Every row gives one point. To make a cloud, some directions were put in groups of two or more. Within a group, all points are equally far from the middle, so they leave a hole (a ring in 2 directions, a hollow ball in 3). The other directions are filled evenly. Then the cloud was stretched, turned, moved and blurred a little. How many holes are there, and how many directions does each take, smallest first?

Cloud (14 x 2):
[[ 43  11]
 [-51  -7]
 [-19  43]
 [ 40  21]
 [-18 -47]
 [ 43   5]
 [ 17 -40]
 [ 39  26]
 [-29 -43]
 [ 16  46]
 [-25 -45]
 [-50  -3]
 [-33  33]
 [ 27  40]]
Holes: 1 (2)

Cloud:
[[-20 -30  39]
 [ 22 -20  -1]
 [ 10  -8 -44]
 [-24 -10 -39]
 [-42   6   6]
 [-13  82 -44]
 [-40  -1  10]
 [-25 -26  47]
 [-47  30 -16]
 [-30 -10 -26]
 [ 17  57  31]
 [-31  28  48]
 [-19 -14 -33]
 [-29 -20  35]
 [ 31  12 -49]
 [ 34  57 -53]
 [-30 -12 -16]
 [ 49  27  26]
 [ 21  67 -16]
 [ 45  36  16]
 [ -1  48  60]]
Holes: 1 (2)

Cloud, 26 rows:
[[  6 -51  48 -29]
 [  5  26  22  39]
 [  0 -10 -66 -51]
 [ 18 -29  17 -71]
 [ -5 -48  47 -37]
 [ 11   4 -23 -81]
 [-34  42 -47 -13]
 [-14 -45  37 -48]
 [ -7  16  56  13]
 [-10 -44  24 -59]
 [ 26 -40  35 -46]
 [ 14  32 -27  23]
 [-13 -36  47  33]
 [ -2 -50  54 -13]
 [-31  42 -49  -1]
 [ 27 -22 -34  -2]
 [ 10 -41 -27   5]
 [  9 -52  26  14]
 [ 34 -21  26 -56]
 [  1  30  42 -20]
 [-17  21  50 -13]
 [-19 -19  38  47]
 [-28  -5  58  -9]
 [ -1  36  19 -45]
 [-25 -39 -20  24]
 [-35 -33 -25  24]]
Holes: 2 (2, 2)

Cloud (53 x 6):
[[-49   8  10  28 -34  59]
 [ 27  50  31  34  28 -28]
 [ 22   1   4  31  45 -27]
 [ 23   7 -16  49  29 -15]
 [  7  50  67  24  10  29]
 [ 78  32  20 -25  -5   4]
 [ 43  14  24   4  10 -57]
 [  7 -36 -19 -61  -1 -15]
 [ 39 -17  68   3 -17 -12]
 [ 13 -46  32  19 -25  25]
 [-36 -24   8   6   0 -53]
 [ -2 -27 -40  11 -24  41]
 [-62  13  75   2 -13  -4]
 [-20  72  14  59   5   7]
 [ 50  39  26 -27  -3 -31]
 [ -4 -20  22 -29  13 -55]
 [-72 -55   1   4   0  18]
 [-78  27  48   5  -4  33]
 [ 39   9 -57 -31  29 -43]
 [-15  19  41  44 -21  65]
 [-27  16 -43  22  49 -34]
 [ -3  -1  63  -2  -7  39]
 [-12  51 -34 -11 -30 -22]
 [  2   8 -44  22  62  -1]
 [-38  52  14  40  -1 -47]
 [ 23  23 -15  44 -27  57]
 [-24  -1 -69  -4  -3 -48]
 [ 24   8 -43 -19   6 -57]
 [-51 -39 -40  25  24  24]
 [-57   1  69  24 -33   4]
 [-16  35  69  58 -23  47]
 [  4   0   7 -25  32  30]
 [-14  53  38  63   3  -2]
 [ 28  14 -65 -20  28 -48]
 [  1  36  69 -12  -4 -35]
 [ 50  59  36   6 -61  42]
 [ 28  21 -66   6  55  -3]
 [ 26  19  56 -16  16 -17]
 [-38   0  40  46 -40  15]
 [ 22  24  41  -5  36  -1]
 [ 25  -8 -54  41  16  29]
 [  5   8   9 -25 -49 -12]
 [ 19  62  11  18  32  13]
 [ 12 -43  21 -35 -23   1]
 [  9  16  27  53  20  20]
 [ -3 -52 -21 -45 -18   5]
 [  6  18 -40  37  39 -21]
 [-54 -20 -47 -14  54  31]
 [ -6  59  38   3  17 -47]
 [ 25 -10 -48 -45   9 -46]
 [ 10   8 -38   1  16  51]
 [-24  -8 -54 -14  23  45]
 [ -1  -7  79   4 -31  19]]
Holes: 1 (4)

Cloud:
[[-26  45  24 -21   2  23  30  -6]
 [  5  38   5  20 -30  36 -19  58]
 [  3 -62 -13 -13 -14 -26  66  12]
 [  2  56 -41  65 -14  19  13  -1]
 [  2   9  -7  87 -22  18 -20 -59]
 [ -2 -49 -50  11  45 -16 -19  45]
 [-13 -10  47  78 -41  17  -2 -11]
 [-23  19  53 -28   8  10  36 -33]
 [ 13   5 -38 -19  14 -25 -91  26]
 [-11 -42   9 -49  -8  23 -43 -20]
 [ 26  13  -4  83 -14 -11 -71  19]
 [ 14  25 -16  42 -26 -23  54  77]
 [-36  30 -40  52  -4  31 -12  21]
 [ 34 -20 -11  47  47   3 -45   5]
 [-11  -7  65  29 -28  17  73 -29]
 [  9  13 -65  25 -16 -44  10 -27]
 [-32 -18  -8 -20 -43 -18 -34 -12]
 [ 19  21 -43  50 -47  -8 -41  33]
 [ 43 -48 -32  19  18 -58 -35 -33]
 [-24 -16   8 -36  11 -42  34  -2]
 [ 15  -8 -61  61 -22 -10  74  17]
 [  9   7 -64  36  19 -62 -22  27]
 [  5  31  46   9   9 -57 -36  16]
 [ 35  -3  26 -54  -4   7 -18  -3]
 [-41 -17 -23  24  13 -22 -39 -29]
 [ 19 -11  -5  57  23  13 -35  76]
 [-28 -39 -16 -12 -20  20 -26 -48]
 [-11 -27  15  44 -24   9  83 -35]
 [ 37 -12 -50   3  10 -16 -81 -18]
 [-30   8   7 -16   6  42 -51  13]
 [ 23 -20 -27 -44  42  12   8  73]
 [-12  57  14 -11  -2   1 -65  24]
 [ 47 -24 -38  42 -15 -24  -1  73]
 [ -6 -57  10  21 -51  -4   9   0]
 [ 27  -2 -53  89   9   4  16  14]
 [  6 -77   3  18 -22 -12  31   2]
 [ 22 -13  -1 -35  22   2 -35 -51]
 [ 27   5  -5  42 -12 -54 -39  58]
 [-37  30 -31   8  -5  31  16  45]
 [ 13 -40  34  45  -3 -29   2 -57]
 [ 28 -34 -15  -9   0 -47 -65 -65]
 [ 32  18 -56  60  -8  20  39  18]
 [ 19  32  64   3  31  -3 -16  -3]
 [ 33 -11  57  37  18   8 -32  23]
 [ 19  -4 -24  29 -14  -6 -21 -81]
 [ -3 -30  20  28  -2  46  72  17]
 [ 19  -8  31  27 -52  -8  10 -84]
 [ 49  19 -51  60  -9 -45   0  43]
 [ 44  37  19  11 -26   9   0   8]
 [-28 -23   6  -4   8   2  79   0]
 [-37 -31 -10  37 -34 -17   3 -68]
 [ 39  -2   6  29 -19  -1  81  34]
 [ 11  18  60  45 -21 -44  -3 -27]
 [ 36  -6 -74   9  -9   3 -21  51]
 [ -1 -16 -46 -24 -16   6  29 -30]
 [ 19  23 -29  91 -10 -51 -27  -9]
 [-41   1  39 -44 -34  -2   4 -19]
 [ -9  17  -4  32 -72  18  24  22]
 [ 17 -41   9  73 -33  -1  46  -9]
 [-45 -26 -10  26 -32  19   5 -54]
 [ 26  -3  29  11 -40 -12  66 -36]
 [ 24   3 -48  98 -28 -10  19  45]
 [ 17   7  17  31  29 -44  25  49]
 [  3   5  18  52  -4  53 -46  -5]
 [ 10  23  16   2  38 -14 -65 -34]
 [ 39 -12 -35  17 -33  19 -12  49]
 [  7 -34 -51 -12  38  29 -14  31]
 [ 37   4  19  35  14  23 -24 -41]
 [ 46 -56 -52   3  24 -55   0  37]
 [-28  19  55  13 -13   4 -73 -58]
 [ 50 -18  35  18  -7   9 -52  10]
 [ -1  13  66  42  -6 -34  20   3]
 [ 32 -28   2 -24  34 -11  24  91]
 [-35 -37 -41  50 -13 -10   1 -12]
 [-19  44  13 -20 -14 -22   4 -33]]
Holes: 1 (8)
